Every row gives one point. Each copy is the shape, with its points in the same order, turned, moved and blurred by noise. Is it also mirrored, or only turned?

Shape (6 x 3):
[[ 27  21 -12]
 [-17 -26   9]
 [ 35 -33  41]
 [ -9 -50 -23]
 [ 38  23  18]
 [ -4  26   1]]
Copy 1, 6 rows:
[[ -4  28  -1]
 [ 12 -29  -2]
 [ 49  -8  38]
 [ 35 -29 -34]
 [ -2  28  29]
 [-21   1   2]]
Copy 1 is: only turned
Copy 2:
[[ 17  21 -20]
 [-34 -14  12]
 [  3 -56 -20]
 [-58  -6 -21]
 [ 37  -4 -12]
 [ 10  19  14]]
Copy 2 is: only turned
Copy 3, 6 rows:
[[ 24 -28 -18]
 [  1  21  17]
 [ 49   1  50]
 [ 21  51  -6]
 [ 32 -39  12]
 [ -6 -15  -5]]
Copy 3 is: mirrored

Shape, 9 rows:
[[ 12 -41  -6  -2]
 [ 19   9 -11  14]
 [  6  17  19   7]
 [ 17  14  -8  -5]
 [-13  15  -5  -8]
 [-58  16  34  13]
 [ 11  18  -9  -1]
 [ 15 -46   3   7]
 [  7  12   7 -12]]
Copy 1 (9 x 4):
[[-11 -33 -13  22]
 [ 12  16  -5  16]
 [ 22   3  22  -1]
 [ 21   9  -9   0]
 [  1   6   5 -22]
 [-21   0  60 -35]
 [ 19  13  -6  -2]
 [-10 -34  -5  33]
 [ 21  -5   4 -10]]
Copy 1 is: only turned
Copy 2 (9 x 4):
[[-31 -37  -6   2]
 [ 12  -6 -18  11]
 [  9   6  13  14]
 [  9  -1  -8  -8]
 [ -9  20  -5  -5]
 [-35  52  24  38]
 [  8   5  -8  -4]
 [-30 -43  -1  13]
 [  1   5   9  -8]]
Copy 2 is: only turned

Shape (11 x 8):
[[  4 -12 -31 -10  -9  13 -18 -43]
 [-12 -26  -7   8 -17  31  -4 -30]
 [ 31  -7   3 -10 -31   9 -36 -31]
 [  2 -25  -4  19  -3  35  23 -10]
 [-18 -40  26  27  17 -13  16  -6]
 [-31   0  18  21   9 -22  17  -7]
 [  2   9 -10  22   8  31  10 -21]
 [-33  41 -15  -3  -8  -4  -7  37]
 [-30  -1 -17  43 -13 -20   5  -3]
 [ 34 -14 -34 -21 -26  14  -3 -18]
 [ 25   0 -17 -12   4  16 -38  16]]
Copy 1 (11 x 8):
[[  2 -28 -12 -23  31  28 -18 -14]
 [ -9 -43   8 -23   0  27  -4   3]
 [ 31 -18  13   0   8  34 -33 -20]
 [  0 -40   9 -15  -6  12  25  24]
 [-14 -60  10   8  -6 -38   2  21]
 [-26 -29 -11  16 -18 -35  -1   0]
 [-10 -21  -4  -2   2  19  33  -2]
 [-42  39  -7  11 -10  -9  -9  19]
 [-33 -28 -35  23 -12  -3 -12  22]
 [ 36  -6  -9 -25  22  31 -15  12]
 [  7  14  24   7  37  20 -14  13]]
Copy 1 is: only turned
Copy 2 (11 x 8):
[[ -5 -34 -36 -21  -9  19   4 -35]
 [-23 -27 -20  10 -20  13  19 -25]
 [ 16 -25 -34  -1 -39   6 -29 -26]
 [ -4 -10 -13  20 -13   7  40 -17]
 [-11 -20   3  42  33 -15  12   1]
 [-18  15   6  20  31  -5  -6 -23]
 [ -1   7 -25  12  -3  28  26 -24]
 [-23  50  10 -35   3   0 -11   1]
 [-33  18 -26   7  19 -26   1 -18]
 [ 19 -28 -30 -32 -31  -9  12 -34]
 [ 20  -5 -20 -30 -26  11 -12  18]]
Copy 2 is: only turned

Shape (13 x 9):
[[-15 -33   1   3  12  17  21  -4   6]
 [  9 -17 -17  20 -21  10 -20 -18   6]
 [-32 -11   1   1  18  -2 -12   4 -41]
 [-31 -47 -15  11 -10 -13 -14 -17 -20]
 [  6  -5 -21 -12  -5 -20  -7 -12  -7]
 [-27   8  16  -5   1 -24  -2  31 -12]
 [-26 -13 -18 -21 -22   5  30  -3  -9]
 [ 20  -2  -3  -5  -9  -9 -14  32   3]
 [-13  10  -5  12  21   0 -11  11  12]
 [ 21 -37 -16  14 -18   8  22  30 -14]
 [ -3 -16  22  -4  -7  11  33  -9   3]
 [ 24  -4  20  31  -4 -24  34  18 -24]
 [ 24   8   1 -14 -23 -13  26  26  -2]]
Copy 1:
[[-33  -6   8  16   5  -4  13  -7   9]
 [ 21 -27   7  13   9 -15 -12 -19   9]
 [-32  17 -22 -12  25  -8 -28  -5  -5]
 [-21 -23 -15  -6  24 -46 -11 -20   2]
 [ 13   9   9 -14  -1 -26  -5  -8  -6]
 [ -7  12 -35 -17   7   1   4  29  -9]
 [-21  -9 -10 -10 -33 -16  10 -18 -16]
 [ 19  -3  12  -6   6   1  -9  31 -18]
 [ -1  14  -5  10   6  -1  -8  19  24]
 [-11 -24  15  27   1 -11   3   9 -42]
 [-15  -4   3   2   0  14  34 -17  -8]
 [ 10  16 -13  28  27   1  24   9 -46]
 [ 19   4   6  -3 -18   9  19  19 -40]]
Copy 1 is: mirrored
Copy 2, 13 rows:
[[  7 -36  26   3   3  14  17 -25   9]
 [ 16 -19 -16   1 -18  27 -29 -18  13]
 [  1 -22  13  -8  16 -21 -11   0 -31]
 [ 11 -49   9  -4 -14 -21 -30 -26  -2]
 [ 21   6   1 -18 -17  -7 -15 -23   2]
 [-15   4   8  -5 -18 -30  18  13 -13]
 [ -3 -17  30 -19 -34  13   4 -39 -13]
 [ 19   5 -18 -16 -23   7  14  13  11]
 [ -8   2 -13   4  12   1   7 -10   9]
 [ 36 -42  -9  -6 -33  20  27  -7  -6]
 [  9 -13  40  15 -15  19  15 -15   7]
 [ 37  -3   5  39 -29  -6  32   0 -15]
 [ 17  15   7 -11 -42  14  30  -2  -4]]
Copy 2 is: only turned
Copy 3:
[[-15 -30  -8  26   5  11   4 -15  15]
 [ 28 -10 -19  29 -21  -5 -13  -1  14]
 [ 14 -23   2  10  24  -9  -5 -32 -25]
 [ 22 -47 -26  22   6 -37   0 -23   4]
 [  6  -2 -17  -3 -22 -17   2  -3  -7]
 [  9 -12   4 -16  34  -7  10  11 -14]
 [  3 -27 -20 -15  -8  11  26 -24  10]
 [ 13   6 -21   4   4  10 -12  29 -13]
 [ -4  10   0   5  16  -3 -21  -2   8]
 [ 10 -14 -51  36   8  22  13   8 -10]
 [ -7 -31   9  20  -8  17  23  -3  11]
 [  1  14  -8  41  22   4  45  17 -18]
 [  2   3 -18  -4  -7  26  29  24 -12]]
Copy 3 is: mirrored
Copy 4, 13 rows:
[[-13 -27  11   0  -7  21   0 -28  18]
 [-22  -5 -22  -5 -21  26  25  11  -6]
 [-26 -13  11  11  -4  -7 -29 -17 -26]
 [-47 -28   5 -23 -18   3   3  -4 -29]
 [ -5 -13 -18 -18   3   1  -3  10  -7]
 [-11  -7  24  16   6 -27 -20  16   1]
 [-22 -27  -7 -18 -20 -10 -21  -8  35]
 [  2 -17  -3  23  -1   5  -4  38   7]
 [-19   9   4  15  17   9  -7   2   5]
 [ -7 -60  -9  22 -19  11  14   7  20]
 [ 10 -24  13  -3 -20   7   7 -26  25]
 [ 20 -41   4  31   0 -25  27  -9  -3]
 [ 22 -31 -14  12  -8 -19   1  23  29]]
Copy 4 is: mirrored

Shape (15 x 12):
[[-29 -33 -17  -1 -13  17  25 -10  26  18 -13 -19]
 [  3 -14 -43   3 -25 -11   2  -5   9 -52 -31  19]
 [ 10   2  42 -26  19   0  -3  15  21   8  -9 -21]
 [  9  15  44 -34  11   7  -7  18 -11 -20 -19 -36]
 [-10 -31  58 -24  17   7  -2  10  22 -19  -3  -8]
 [ 21 -15  51 -15 -15   6  -9   4 -12 -13  15 -32]
 [ 11  -7  -9  -8 -29   8   8  -4  18  10 -17  25]
 [ 14 -10 -16   9   9   6   4 -19 -13 -28 -38  24]
 [ 13 -12 -37  40   7   1 -25  -7  12 -19 -42  15]
 [-15 -13  -2   1 -37 -26 -12  16 -11  18 -35   9]
 [ 20 -22   0 -13  -4 -43  -2 -20   2  12 -30 -12]
 [ 14   5  49 -42   2   9 -28  24  20 -26  13 -33]
 [-11   3 -14  15 -15 -25  19  13   5   1   5  10]
 [  0 -30 -25 -18   1  -8  -6  10 -12  12  -6   9]
 [ 14 -34  -7   0 -20  -6  27  32  11   9 -23  -5]]
Copy 1, 15 rows:
[[ 28 -35 -32 -17  -7 -11 -16  -5  26  17 -29  -6]
 [  4  22 -41  39  -5 -14  -2  22  -5 -18 -24  17]
 [ -5 -24  28  -7  -5  20 -20  14  42  -4  19 -22]
 [-15 -21  28 -15 -11  44   0  25  22 -29  10  -8]
 [ -7 -50  17   4 -18   4 -25  16  43 -16  29   5]
 [ 17 -33  33   1 -38  21   0  10   4 -29  22  -6]
 [ 23  12 -11  17 -25  -2 -13  12  15  32  -8   3]
 [-12   4  -5  26   3 -15  19  27   0  14 -20  23]
 [-23  -1  -9  53   8 -16  -5  10 -12  13 -47  -2]
 [  2   3 -10  -1 -36  -8 -31  41 -10  16 -22 -24]
 [  4   9  23 -11 -11 -36  -3  25  11  -9 -18 -27]
 [ -2 -18  32   4 -20  43 -30  -2  31 -40  32  -2]
 [  6   0 -28   4  -5  -8 -14   9 -18  18  13 -21]
 [ 15  -3   5  -9   7 -14 -35  19 -10  12 -13   7]
 [ 45 -16 -12  11   1  -5 -21  40  10   9  -8 -22]]
Copy 1 is: only turned
Copy 2, 15 rows:
[[ -4 -11 -16  -7 -20   4   2 -34  32  29  20 -31]
 [  4  -4 -55 -37 -22  16 -10 -29   4 -47  11   0]
 [-14 -23  24 -13 -28   2  10  27  19  18 -21  15]
 [ -9 -30  22 -34 -38  20   0  18 -15  20 -32  23]
 [-32 -29  15  -4 -33  29  15  16  22  16   8  30]
 [ -7 -17  31  -8 -50  27   7  28 -17   9   2  -4]
 [ 21  11 -32  -1 -35   1  -1  -2  23  -4   0 -12]
 [ 18 -16 -38   2  -9  15   1 -32  -8 -30 -14  13]
 [ -3 -13 -30   7 -11 -10 -33 -41  13 -54 -13  -2]
 [-11  26 -26  -9 -43 -38  -5 -18 -11   2   3   0]
 [ 16 -25  -4 -13 -22 -41  22  -8 -13 -13  12  -1]
 [-19 -27  32 -35 -42  28 -15  49   8   8  -9  18]
 [-12  31 -14 -17 -10  -1  14 -12   4 -18  -1 -20]
 [-10  -8 -38  -3  -7 -17  -7   8 -10   2   5 -14]
 [-19 -10 -35  -8 -45  -9  19  -4  10  -5 -11 -31]]
Copy 2 is: only turned
Copy 3, 15 rows:
[[ -3 -24 -26 -34   1   1 -34 -15  29  14 -29 -21]
 [ 19  11 -16 -16   1 -49  -6   8  13 -46 -45   8]
 [ 18 -13  43 -19  -6  11 -12  12   7  12  18 -29]
 [ 17  17  55   0 -20   3  -7   0  -3  -1  10 -46]
 [ -3 -17  57 -26   2  12 -39   3 -10  -1  -5 -12]
 [ 12 -21  40  21   1  12 -14 -19 -22  -9   6 -29]
 [ 34 -21 -12 -10   1 -10  -3  15   9  11 -39   4]
 [ 16  33  -8  -7  31 -20  -7  18   5 -14 -34   2]
 [ 30  29 -19 -12  29 -32  -9   1  39 -16 -11  29]
 [ 21 -10  -2 -12  -2 -57   1 -16  -3  31 -16   1]
 [ 31 -17  -6 -18  34 -40 -10   9  -6   4   9 -32]
 [ 29 -14  60  -7 -34  17 -18  -5 -12 -21  19 -23]
 [-14 -22 -16  -8  -6 -29  13   9   9   1  -8   6]
 [ 18  -2 -17 -37  11 -12  10 -14 -12   3 -12  -3]
 [ 10 -32   9 -26  16 -22  17 -16  25   3 -32 -15]]
Copy 3 is: mirrored

Shape (16 x 12):
[[ -2  31   9   0 -15   8  20  29   4   8 -15  23]
 [ -5   0   1  18 -28  -6  29  11  -4 -12 -17  16]
 [-23  -8   4 -15   0   2  20  23 -11   6 -19   5]
 [-27  13 -19  27 -24   4  14   9  15   5  -9  -7]
 [-19   7  19  17 -14  18   7  -4  10   0   5  20]
 [ 31  11   6 -14  15  11 -19  16 -11 -14  -8 -20]
 [  6   0 -10 -17  -8   9  15  -1  23   5 -29  15]
 [ 17  17  -3  -8 -12   5 -12 -12 -16  20  27 -11]
 [  7   6   4   5   1   4  37  20   6   0   3   9]
 [  7 -25 -25 -23  -9 -14 -25  46 -21 -36  31   6]
 [  5  44 -21 -22   7  -9 -12 -41   3  -4   2 -20]
 [  0 -20 -36  -2   8 -17 -22  29 -20  -8  -8  32]
 [ 28   3  -6 -16  -6  -6 -18   0  -7  14   3 -10]
 [ -1  15  28  21   4   1  42   4  14  12 -16   6]
 [  5 -24 -41  -9   7  14 -14  39 -25 -17  21  17]
 [ 17  17  -7 -23  13 -18 -21  -2  19   9   3 -14]]
Copy 1 (16 x 12):
[[-15  16   8   1  25   9  17  11  -9  13 -18 -10]
 [-12  16 -15   6 -10  -8  19  33 -10  -2 -16 -13]
 [-27  -7  -7  10  11  -2 -13  24  10  -3 -15 -12]
 [-19  27   1  36  -4 -17  11   4  -6   3   9 -21]
 [  1  23  -4 -11   9  -6   7  16   7   7  19 -10]
 [ 18 -10  11   6  -8  39  -9 -11   6 -16 -19  17]
 [  0  12 -29  14  18   9   5  -3  14  13 -21 -16]
 [  3 -14   1 -12 -23  10 -10 -25  -8  25  14   4]
 [ -2  -5  -6  15  13  12  12  27 -10  14   0  -7]
 [-18 -11   4  20 -43  14  -3  25  35  19 -21  53]
 [  9 -13 -22   5   2  -4  -5 -56  -4 -12  10  23]
 [  0  -4  10  24 -17 -22 -11  21  29  21 -42  24]
 [  9 -14  -4  -2 -22  13  -5 -24   9  14 -16   3]
 [  6  -3  -2   5  27   5  26  20 -14  -6   4 -30]
 [ -1   0   7  33 -24   5 -29  28  20  35 -20  39]
 [ 10 -24   0  16   0  11   9 -35  25  -2  -3   6]]
Copy 1 is: mirrored
Copy 2:
[[  1  31  20   3  21  31   3   4   6   7  -8  18]
 [ -7  26  -8   7  13   2  23  -8  17   6   1  19]
 [-27  17  28  11   3  10  16  -7  -3  -3 -10  -9]
 [-15  30   7  15  33 -14 -11   4  10  22   5   5]
 [  1   5  -1  23  29   9 -15  -8  -1 -11   8  13]
 [ 25  -9  21 -17  -5   1  -3  10   6  -5 -28 -28]
 [-11  -3   9  -2   8  27  -3 -17  16  28   1  -5]
 [ 25 -14  18  14  -7 -12 -20  22 -18  17  -4   6]
 [  9  20  14   5  21  14  21  -4  -8   7  11  -4]
 [  1  -8  16  20 -20  -3  30  60  37 -19   0 -31]
 [  4  -3 -10 -22 -18  -5 -49  21 -20  28   1 -16]
 [-28 -26   6  -1  14   8  30  46  25   5 -15 -13]
 [ 16 -25  23  -5 -10 -10  -4  19   4  17  -8  -1]
 [  9  24  12 -12  34   6   4 -31 -15  -2   8  16]
 [ -2 -15  11  32  10   5  32  50  16   4 -13 -36]
 [  9 -17  28 -30  -6  -1 -25  18   3  12   7 -18]]
Copy 2 is: only turned
Copy 3 (16 x 12):
[[ 25   5  -1  -1  18   5 -12   3   1  -4 -13  46]
 [ 21 -11  -8  19  -5  26  -4   8  -4 -16 -10  34]
 [  1 -11  -6 -19  -9  -5  -1   2 -12  -4 -26  31]
 [  2 -23 -20   2  10  29  -5  34  20   9 -18  29]
 [ -9  -3   7   4   5  12 -10  20   2   5   8  26]
 [ 30  12  25 -15  11 -22  23  24  -1 -15 -19 -16]
 [  2  -9  -1 -23  30  25   5  -3  -6 -15 -10  14]
 [ 23  24  -8 -17   5   3   1  24   3  15  14 -20]
 [ 26 -13  -5   1  12   3  19  -1 -14  12   0  31]
 [ 46 -14 -39 -24 -18 -33  17  41 -16 -48  11   6]
 [ -5  31 -27   0  28   0  11  16  12  11 -14 -43]
 [ 25 -27 -31 -21   8 -13 -16  36 -38 -37  -9   0]
 [ 30   0  -6 -27   8  -4   6  16  -1  -6   0 -26]
 [  6 -20  13  16  19   7  -1 -11   3  25  -8  33]
 [ 35 -11 -30 -28  -6 -16  18  57 -44 -22  -4  14]
 [ 11  -3  -9 -26  30 -18   6   9   9  -2  -2 -27]]
Copy 3 is: only turned
Copy 4:
[[ 19  37   5  -4 -20   6 -10  -9 -37  19  18 -21]
 [ 16  49   7  -5 -15  11   5  -8 -14 -10  -1  -3]
 [ -1  24  -4 -15 -11  28   1  13 -26  17  10   6]
 [ 15  38   7  -8 -15  23 -12  15   7  -3   2 -35]
 [  4  26  26   8 -17  -1 -32   4  -6   4   2  -3]
 [ 12 -17   3  -8  32  -1   6  -6 -28   2  34 -15]
 [ -1  23   4   2   5  37  -6 -27  -9  22   3 -16]
 [ -1 -29   4  -1 -23   0 -13 -20  -5 -15  27 -26]
 [ 23  25  10  12 -19  12  11  -6 -11  15  23  -5]
 [ 34   1 -51 -18  12   8 -20  -6  -5 -20  46  30]
 [-36  -7 -14  13  11  -3  -2 -18   8  -3  23 -56]
 [ 25  11 -52   3  13  28 -19  -1 -29 -13  -1   5]
 [  6 -25  -9 -13   2   7  -7 -27 -12  -5  18 -18]
 [ 13  28  32  11 -25  -2  15   1 -11  25  -6 -18]
 [ 32   0 -38  11   7  39 -19   7 -20 -24  40  15]
 [  4 -19 -19  -3  11  -2  -7 -20   3  22  15 -35]]
Copy 4 is: only turned
